Each point is reached from the start by the listed moves, each made 0, 1 or 2 times, or once backwards (-1), plus a little noise. Say if it took an odd or an even number of moves. Then give how often each move was made.
In the rows, zero is written as 128.

Moves:
(1): [173 133 121 124 126]
(2): [138 173 146 135 128]
(3): [142 111 164 130 127]
Start: [113 139 119 160 150]
Points:
[239 224 179 166 146] -> odd (2, 2, 1)
[ 49 103  73 160 151] -> odd (-1, -1, -1)
[129  60 170 156 143] -> odd (0, -1, 2)
[201 146 104 151 145] -> even (2, 0, 0)

Moves:
(1): [183  99 140 134 112 116 127 133 154]
(2): [133 164 134 122 132 122 143 133 132]
(3): [128 126 152 117 136 119 130 100 132]
(4): [122 141 135 168 131 136 121 111 142]
(5): [136 129 121 140 169 124 122 129 130]
(6): [132 134 138 112 154 177 125 133 146]
Start: [157 160 122 138 144 142 104 135 115]
Points:
[146 111 119  94  95 142 107 153  96] -> odd (0, -1, 0, -1, -1, 0)
[218  85 194  56 188 206  94 103 163] -> odd (1, -1, 2, -1, 0, 2)
[213 194 145 231 178 140  96 118 175] -> odd (1, 1, 0, 2, 1, 0)
[119 136 129  98 249 130  90  93  78] -> odd (-1, -1, 2, -1, 2, 0)
[212 102 157 214 195  65  84  64 141] -> even (1, -1, 2, 1, 2, -1)
[219  89 140 162 212 123  79 110 145] -> odd (1, -1, 1, 0, 2, 0)

Moves:
(1): [162 128 128 124 109 127 124 120 127]
(2): [124 158 142 126 126 155 128 141 120]
(3): [116 111 181 145 112 123 129 118 133]
(4): [136 140 126 160 128 126 128 126 123]
(5): [140 128 143 119 161 122 119 117 130]
(6): [128 106 128 139 137 157 131 119 136]
(7): [135 121 125 122 142 126 174 129 128]
(8): [134 116 131 135 129 126 121 158 132]
(9): [131 136 132 129 130 121 129 121 157]
Start: [142 100 133 134 127 125 111 127 139]
Points:
[ 94  56 213 146 135  59 214  82 146] -> even (-1, -1, 2, 0, 0, -1, 2, -1, 0)
[129  63 249 170 189  45 142  89 149] -> odd (-1, -1, 2, 1, 2, -1, 1, 0, 0)
[113 167 138 192 144 152 124 116 117] -> odd (-1, 1, 0, 2, 0, 0, 0, -1, 0)
[239  91 228 224 135 210 132 158 143] -> odd (2, 2, 1, 2, 1, 2, 1, 2, 0)
[212  40 134 185 158 163 191 156 187] -> odd (1, 0, 0, 1, 0, 2, 2, 2, 1)

Moves:
(1): [131 127 143 113 146 136 119 127 133 140 131 136 132 128]
(2): [135 151 130 119 131 136 125 126 127 118 140 133 123 129]
(3): [126 134 132 135 126 127 134 118 122 130 127 134 124 142]
(4): [128 124 124 125 129 128 139 120 126 128 139 125 120 128]
(5): [123 137 130 120 130 139 127 133 139 132 124 128 122 120]
(6): [123 125 128 112 117 129 139 141 127 123 120 132 130 126]
(7): [126 125 119 124 140 133 136 130 116 110 119 141 135 129]
(8): [127 128 121 127 137 125 131 138 125 131 125 139 127 120]
(9): [135 128 123 125 120 133 135 130 141 125 134 131 122 129]
(10): [123 129 123 125 134 124 113 130 120 132 118 129 127 134]
(11): [110 135 129 120 132 129 122 143 132 115 136 120 133 142]
(12): [121 130 118 143 121 134 112 133 128 119 139 141 123 117]
(13): [128 135 127 128 123 135 126 131 121 130 129 123 136 140]
(14): [132 124 137 132 147 133 132 131 117 117 141 125 118 139]
Start: [121 118 135 136 135 117 129 124 128 123 137 134 130 126]
Points:
[ 81 157 162 120 163 136  88 166  92  78 170 144 151 186] -> even (1, 1, 1, -1, -1, 1, 0, 0, -1, 0, 2, 1, 1, 1)
[133 159 120  79 137 149 228 127 112  46 143 175  87 158] -> even (-1, 2, 2, 1, 1, 2, 2, 0, 2, 0, 0, -1, -1, 1)
[105 187 157 100 176 132 104  90  87 114 185 105 135 249] -> odd (1, 2, 2, 2, -1, -1, 0, -1, 0, 2, 2, -1, 2, 0)
[ 54 115  93 113  99 141 177 191 116  66 150 132 141 141] -> odd (-1, -1, 0, 2, 1, 2, 1, 1, 0, -1, 2, 1, 2, 0)
[146 138 162 148 173 144 108 130  95  77 193 191 106 100] -> even (1, 2, 0, -1, -1, 1, 0, 0, -1, -1, -1, 2, -1, 2)
[107 172  98  92 150 187 149 173 126  34 203 142  76 139] -> even (-1, 2, -1, 2, 2, 1, 1, 0, 2, 1, 1, 1, 1, 2)
[164 146 173  63 168 150 128 115 176 122 173 141 121 122] -> even (2, 2, -1, 0, 0, 0, 0, -1, 2, 0, 0, -1, -1, 0)
[ 78 175 131 135 168 175  84 147 119  77 200 149 143 143] -> even (1, 1, 0, 1, 1, -1, 1, 0, -1, -1, 2, 2, 2, 0)
